Every row gives one point. Each copy is the shape, with its points in the same order, stretched, turned, moved and blurred by noise. Say if it was mirrored as well.

Shape, 8 rows:
-0.024  -0.001  -0.029
0.013  0.049  -0.038
0.025  -0.009  0.000
-0.016  0.015  -0.020
0.040  -0.063  0.041
0.032  -0.044  0.037
-0.009  0.061  -0.023
-0.052  0.040  0.004
Copy 1:
-0.017  -0.041  0.001
-0.002  -0.030  -0.056
0.037  0.007  0.008
-0.017  -0.014  -0.014
0.078  0.031  0.069
0.057  0.035  0.058
-0.039  -0.011  -0.060
-0.075  0.000  -0.009
Copy 1 is: only turned
Copy 2:
-0.018  -0.052  -0.006
-0.031  -0.001  -0.034
0.017  0.000  -0.011
-0.021  -0.025  -0.004
0.067  0.009  0.014
0.051  0.013  0.020
-0.044  0.006  -0.008
-0.052  -0.013  0.042
Copy 2 is: only turned
Copy 3:
0.015  0.007  0.025
0.026  0.062  -0.010
0.017  -0.003  -0.036
0.008  0.020  0.011
0.004  -0.065  -0.066
-0.001  -0.046  -0.056
-0.002  0.066  0.005
-0.037  0.031  0.037
Copy 3 is: mirrored

Shape:
-0.027  0.009  -0.019  0.030  0.006  0.007
0.049  -0.004  -0.054  0.047  0.003  0.041
-0.007  0.010  0.063  -0.052  -0.012  -0.024
-0.014  -0.011  0.011  -0.058  -0.007  -0.048
-0.004  0.001  -0.010  0.028  0.022  0.037
0.030  0.003  0.002  0.019  0.029  -0.023
0.050  0.017  -0.034  0.039  -0.007  0.039
-0.007  -0.037  0.018  0.012  0.006  0.008
0.009  0.028  0.030  -0.032  -0.009  -0.059
0.005  0.002  -0.019  0.000  0.041  0.034
Copy 1, 10 rows:
0.027  0.043  -0.047  0.047  -0.007  0.021
0.017  0.091  -0.043  -0.049  -0.049  0.049
-0.027  -0.058  0.058  0.021  0.049  -0.029
-0.013  -0.064  0.007  0.037  0.002  -0.057
0.049  0.055  -0.024  -0.009  0.000  0.031
0.032  0.010  0.029  0.006  -0.050  0.031
0.000  0.092  -0.010  -0.049  -0.033  0.039
0.030  -0.016  -0.023  0.001  0.008  0.037
-0.027  -0.028  0.056  0.035  -0.015  -0.028
0.063  0.043  -0.010  -0.012  -0.008  0.000
Copy 1 is: only turned
Copy 2, 10 rows:
-0.032  -0.004  -0.028  -0.009  -0.013  0.033
-0.032  -0.105  -0.068  0.055  0.010  0.033
0.047  0.049  0.056  -0.020  0.022  -0.034
-0.007  0.039  0.032  -0.033  -0.002  -0.066
-0.013  -0.022  -0.042  0.018  0.033  0.036
-0.026  -0.001  0.009  0.057  -0.004  0.000
0.002  -0.104  -0.028  0.046  0.004  0.033
0.012  0.022  -0.042  0.023  0.019  0.010
0.010  0.035  0.073  0.000  -0.021  -0.041
-0.034  -0.032  -0.033  0.016  0.061  0.010
Copy 2 is: mirrored
Copy 3:
-0.042  0.021  -0.036  0.014  -0.009  -0.017
0.042  0.094  -0.043  0.005  -0.049  -0.009
-0.008  -0.055  0.060  0.012  0.056  -0.003
-0.010  -0.061  0.014  -0.049  0.039  -0.025
-0.010  0.061  -0.034  0.027  0.015  -0.005
-0.009  0.040  0.011  0.002  0.001  -0.066
0.051  0.067  -0.013  0.022  -0.046  -0.006
-0.034  0.038  0.004  -0.021  0.041  0.007
-0.005  -0.053  0.059  -0.006  0.002  -0.053
0.012  0.044  -0.049  0.021  0.036  -0.025
Copy 3 is: mirrored
Copy 4 (10 x 6):
-0.009  0.044  -0.034  0.032  -0.007  0.011
0.013  0.012  0.007  0.013  -0.089  0.000
0.024  -0.036  0.010  -0.033  0.073  0.037
0.023  0.002  0.029  -0.024  0.069  -0.032
0.026  0.034  -0.033  0.018  -0.030  0.036
0.004  0.015  0.050  0.030  -0.009  0.025
0.004  -0.004  0.011  0.000  -0.079  0.016
0.040  -0.009  -0.027  0.020  0.017  0.018
-0.016  -0.012  0.058  -0.008  0.052  0.010
0.043  0.049  -0.010  -0.007  -0.027  0.040
Copy 4 is: only turned

Shape (11 x 8):
-0.007  0.022  -0.023  -0.055  0.040  -0.005  0.001  -0.029
-0.023  0.004  0.005  -0.077  -0.013  -0.017  -0.001  0.010
-0.003  0.040  -0.020  0.017  -0.061  0.056  -0.003  -0.008
-0.008  0.007  -0.020  0.021  -0.056  -0.014  -0.026  -0.032
0.010  -0.015  -0.004  0.005  0.023  0.015  -0.004  -0.011
0.164  0.006  0.054  -0.007  0.010  -0.007  0.015  0.001
0.045  0.015  0.034  -0.004  0.029  0.059  -0.043  0.009
0.003  0.045  -0.006  0.021  0.016  0.006  -0.020  0.003
0.064  0.011  -0.028  -0.012  0.003  -0.017  -0.007  0.026
-0.017  0.034  0.046  0.017  0.033  0.061  0.015  0.016
-0.001  -0.003  -0.023  -0.006  -0.059  0.018  0.016  -0.003
Copy 1:
0.022  -0.040  -0.005  -0.002  0.012  -0.019  -0.016  0.075
-0.050  0.011  0.016  -0.016  -0.009  0.001  -0.031  0.038
0.017  -0.003  -0.038  0.010  0.048  0.017  -0.031  -0.046
0.018  -0.007  -0.007  0.006  0.015  0.065  0.035  -0.022
0.024  -0.004  0.007  0.029  -0.012  -0.012  0.006  0.021
0.134  0.043  0.085  -0.062  -0.007  -0.076  -0.073  -0.011
0.055  0.069  0.010  0.024  0.025  -0.061  -0.041  0.006
0.035  0.010  -0.025  -0.007  0.036  -0.036  0.020  0.004
0.069  -0.005  -0.014  -0.042  -0.020  -0.023  -0.033  0.021
0.005  0.048  0.001  0.040  0.047  -0.089  0.000  -0.025
0.001  -0.031  -0.011  -0.003  -0.002  0.030  -0.030  -0.025
Copy 1 is: mirrored
Copy 2:
0.008  0.035  0.042  -0.002  0.011  0.023  -0.018  0.025
0.039  0.009  0.045  0.042  0.040  0.006  0.000  0.042
0.034  -0.041  0.011  -0.004  -0.056  0.010  0.009  -0.014
0.029  0.003  -0.019  0.021  -0.037  -0.029  0.001  0.020
0.002  -0.007  -0.020  -0.009  0.000  0.029  -0.010  -0.004
-0.049  -0.062  -0.001  -0.123  0.040  -0.052  0.013  -0.047
0.024  -0.050  -0.012  -0.028  0.014  0.032  -0.028  -0.064
0.003  -0.009  0.012  0.022  -0.019  0.005  -0.019  -0.023
-0.026  -0.027  0.021  -0.043  -0.003  -0.023  -0.036  0.038
0.007  -0.041  0.004  0.042  0.015  0.065  0.020  -0.072
0.025  -0.023  0.000  -0.002  -0.022  0.008  0.024  0.029
Copy 2 is: mirrored
Copy 3:
-0.007  0.026  -0.045  0.002  0.033  -0.032  0.014  -0.012
0.025  0.065  -0.030  -0.023  -0.003  -0.027  0.000  -0.041
0.060  -0.044  -0.006  0.011  -0.016  0.036  0.043  0.057
0.041  -0.032  -0.004  -0.005  0.045  0.051  0.001  -0.022
-0.019  -0.038  0.017  -0.015  0.011  -0.010  0.001  0.014
-0.028  -0.072  0.085  0.000  -0.022  -0.078  0.112  -0.110
0.012  -0.022  0.067  -0.019  0.000  -0.036  0.046  0.054
0.000  -0.014  0.016  0.029  0.012  0.003  0.013  0.018
0.013  -0.049  0.014  0.031  0.009  -0.055  0.005  -0.057
-0.033  0.005  0.040  -0.013  -0.067  0.006  0.045  0.088
0.043  -0.038  -0.012  -0.012  -0.012  0.020  0.010  -0.001
Copy 3 is: only turned
